Each wall is flat, endless, passes through zero and stands at right angles to its row. A trip goes straight from one point to another. Which walls does it cross, in order?
(in the rows, 128 means zero)

Walls:
(1): [104 135 132]
(2): [122 113 170]
(3): [141  97 161]
(4): [145 201 100]
(5): [120 116 142]
(6): [107 123 131]
(7): [ 70 165 135]
Trips:
[177 150 102] to [129 105 114] => 4, 3, 5, 6
[130 110  90] to [101 145 117] => 6, 4, 1, 7
[120 127 110] to [141 104 106] => 7, 1, 4, 6, 3

Walls:
(1): [102 131 138 106 169 115 132 137 178 141 132 113]
(2): [197 125 110 132 178 110 156 139  70 174 141 184]
(3): [137 128 116 101 119 171 169 155 138 174  97 175]
(4): [ 99  52 133 134 143 195  95 130 121 133 166 121]
(5): [106 172 143 138  77 146 158  79 159 122  99 155]
(6): [127 107 158 146 167 120 143 139 140 115 168  94]
Trips:
[129 133 178 135 159 151 157 126 135 160 107  91] to [ 98  96  82 116 127 175 126 136 118 110 149 131] => 5, 1, 6
[117 152  87 114 101 143 114 112 120 128 143 200] to [151 117 160  89 157  66 133 152 124 111 126 135] => 5, 1, 3, 6
[122 112 142 137 142 164  76 147  70  90 128 147] to [ 49 186 106  85 128  82  75 154 126 132 102 178] => 2, 4, 1, 5, 3
[136 113  84 249 117  95 157 102  72 109 141 190] to [124 188 136 130  97 157  70  76  92 117  93 168] => 2
[170 125 173 157 105  72  42 110 151 148 129 122] to [119 146 134 191 148 115 157  83 105 117 170 118] => 2, 5

Walls:
(1): [103 108 126 127 109  99  88 113  88 102 146  63 123 152 167  97 120 118
 147 124 125 149 115 140 101 107 113 150 154 115 134  73  92 137 144 115
  80  42 171 163 159 123 154 118 144 132 135 160]
(2): [133  65 134  97 109  83 132  97 147 124 155  86  74 155 132 131 123 111
 101 131  85 133 131 103 134 124 174  86 134 110 151 119 195 138 123 185
 165 140 143 144  89 143  92 166 150  75 111 172]
(3): [ 90 190 142 104 111 120 160 128 105  97 120 178 111  99 117 146 112  62
  94 105 107 113 167 110 127 125 119 139  99 125 139 120 143 174 130 149
  80 105 132 149 125 122 192 178 104 105  64 150]
(4): [104  47  88 120 135  92  99 101 122 120 145  74 131 105 114 136 101 129
  80  90 167 173  92 179 137 103 158 101 104 165 137 126 128  88  82 106
 114 123 114 136 112 120 196 170 126 145  93 129]
(5): [119 143 126 156 141 112 139  99 159 138 164  88 128 132 121 133 135 148
 109 112 117 151 157 105 152 107 138 121 179 149 138 110  94  90 141 173
 134 124 141 112 140  97 119 193 122 161 149 144]
(6): [106  94 130 206 161 111 201 139 121 107 121 116 120 203 133 114 166 149
 141 166 164 164 150 118 116 142 147 129 184 124  65 165 136 152 171 125
 167 110 115 115 143  90 118  83 114 121  72 113]
(7): [105 139 159 108 146 138 142 105 130  88 199 107  73 138 134 136 121 135
  97 120 162 156 129  49 137 108 137 113 137 173 181  59 143 172  90 164
 154 130  58 128 154 118  62 184 149 142 129  78]
(8): [142 105 142  91 119  89 117 140  88 132  99 134 154 119  91 151 134 135
 133  97 115 147 117 184  72 105 131 101 141 127 131 156  84 193 122 127
 137 192  87 108  90 115 105  91 191 142 142  90]
(9): [174 143 154 108 109 111 118 124 129 194 140 116  97 147 126 157 144 117
 190 149 153  65 152 118 142 120 109 103 113  92 125 116 103 168 130  82
  97 158 152 171 157 129 152 139  77 139  80 180]
(10): [114 172 103 178 141 113 144  95 125 169 131 100 155 102 131 153 109  94
  74 103 101  98 132 160 131 127 117 115 137 128 117 126 156 181  88 115
 123 158 141  74 111  93 141 124  92 122  75  97]
(11): [144  93  70 170 103 111 146 106  70  66 129  99  76 123 145 156 133  37
 146  78 111 144 103 151 101 182 137 120  59  69  76 106 175 136 123  50
 137 135 144 113  79  97  88  98 142 158 108 124]
(12): [177 137  84 158 155  90 149 111 143  85 160 109  85 143 123 116 157 102
  89 137  84 135 177 137 167 165 109 153 109 105  77 137 110  95  88  92
 109 136 144 128 103 106 135 125  92 104 101  89]
Trips:
[133 160 127 115 106  87 136 112  55  74 149  97 110  84 121 117  73 118
 131 164 119 161 121 134 130 129 146 151 101 143 131 112  58 154  93 145
 100  98 124 147 117 169  95 176 107 107 169  96] to [152 163 128 136  98 204 140 175 148 112 133 105 139 123  95 165 157 130
 134 102  52 142 151 118 125 123 137 160 109 107 142  74 161  71 100 169
 137 171 144 151 134 143  88 110 151 126 210 116] => 4, 3, 1, 8
[150 159 110 141 141 182 111  99  94 142 152 141 127 155 104 111 131 153
 161 146 186 143 118  80 163  93  89 135 137 115 162  96  96 107 115 126
 136 115 138  77 114 114 143 110  85 125 166 141] to [124 143 169 135 154 108 100 132 150 129  92 151  60 143 112 100 146 102
 132 121 111 153 165 127 183 170 126 156 116 139 153 130 116 125 118 159
 123 123 152 127 153 141 117 151 128 139 122 127] => 12, 3, 1, 2
[139 118 140 111 148 134 176 137 148 113 136 107 151  61 161 186  96 117
 100 158 139 131 168 163 205 121  98 122 161 158 148 159 150 149 154 118
 162 139 111 135 170 181 126 172 176 131 116 127] to [100 118 102 153 173 167  88 137 154 135 147 193 123 145 132 147 122  96
 154  87  79 109  81 150 139 190 178  80  85 154 166  54 155 162 115 122
 148 157 110 138 134 112 124 121 156 137 125 112] => 8, 5, 11

Walls:
(1): [136 162  66 120 165 126 160 178 127 146 127  82 141 178 175 138 122 115
 120 145 100  94 156 136 101  99 122 157 121 131  58  95 102 132  83  89
 127 159 102 166 124 126  98 149 107 141 172 115]
(2): [106 154 105 141 168 143 171  85 183 153 146 118 115  95 114 149  67 219
  45 129 140 118 130 145 142 130 171  96  56 123 139 156 155  85 135  89
 106 105 121 156 161 126 127 145 189 138 112  88]
(3): [119 152  92 137 127 157 124 117 181  78 130 138  96 136 118 131  59 116
 130 152 126 146 162 124 140 135 146 139 113 125 105  71  93 135  56 119
  66 195 122 140 125 119 153 138 130 146 130 117]
(4): [125 143 143 109 145  91 149 110 139 150 133 179 123 155 145 135 126 117
 131 152 121 106 108 195 141 120 113  83 136  81 155 146 102 171 127 113
 104 171 139 149 111 154  86  96 131 120 162 129]
(5): [ 90  97  70 185 169 146 129 131 169 121  82 133 128 135 166 107  81 106
 132 159 154 157 163 148 117 172  89 140 156 190 172 107  66  79 125  97
  81  98 120 117 164 129 141 146 110  95 141 116]
(6): [117 125  86 165  91 147  99 116 123 170 179  98 170 100 108 144 136 136
 151  88  65 111 150  88 100  98  98  90  76  77 130 153 154 100 116 173
 120 144 135 108 106  71 143 159 148 100 108 105]
(7): [ 78 146  91 109  59 199 124  91 171 186  99 103  95  91 108  91 117 116
 113 134 123 164 141 115 143 127 113 127 143  81 130 193 142 159 141 127
  98 100 158 194  90  85  85 178  63 137 101 184]
Trips:
[155 138 131 104 110 115 203 157  71 164 115 154 128 134 134 140 147 127
 149 106 144 190 106 156 141 171  85 136 151 101 121 145 141 148  90 162
 137 134  92 133 156  30 114 146 109 137 121 107] to [127 101 142 167 111  90 158  96 138 136 153 132 134 150 137 128 132 223
 116 181 160 128 164  70 107 138 121 113  90 179 116 176 137  90 153 136
 154  96 107 138 134 143 124 117 187 104  44 172] => 1, 4, 2, 7, 5
[122 112  95 149 126 110 133  97  99 175 154 119 115 117 151 110 145 142
  74 105  98  76 169 101 121 119 162 140 132 167 126 151 119  97 131  95
  93 113 165 102 160 104  91 142 115  33 131 137] to [120 125 135 108 135 141 135 171  87 100 116 168 140 114 142 110  66 115
 114  73 105 115 136 130 149  98 123 170 124 146 177 151 140 125 125 159
 103  79 112  87 158 123 116 139 135 167 101  99] => 1, 7, 6
[187 108  80  52  72  99 160  70  94 153  91 152  74 120 115 138  92 141
 114 155  89 169 110 134 129 148 106 121  76 100 175 104 139 120 117 133
 214  59 163 140 173 137 156 133 136  71 119  84] to [ 93 115 136  83 127 161 104  99 141 137 141 103 183 144 109  75 123 139
  93 113 137  45 141 134 119 110 147  95 169 140 140 146 127 105 181 116
 170  90  58 167 137 167 159  97 150 120 151 137] => 6, 7
[146 109 125 146 185 167 117 163 145 141 190 146 173 136 138 185 154 131
 121 104 115 175 143 133 156 101 118 150 168 167 108 129 151 113 173  83
 106 135  77 139 140 153 121 140 110 148 132 126] to [131 145 117  99 155 118  92 183 153  54 137 151  70 107 119 142 112 175
  90  61 133 103 129 136 109 114 169 131 140  97 155 125 154 117  93  79
 137 144 118 123 160 111 163 166 134  72 123 136] => 3, 5, 1
[160  91 162 112 124 151 178 178 122  66 154 124 144 107 117  97  75 146
 142 131 159 142 111 145 142 168 177 144 115 123 138 106 114  99 119 114
 133 132 151 139 160 110  63 136 161 145 138 131] to [118  87  73 111 102 173 114 149 152 147 148 183  60 137 151 135  95 159
 166 141 164 172 141 107 125 176 134 157  40 158  88 183 122 182 128 134
  92 125 181  92 132 121 123 113  98 145 106 133] => 7
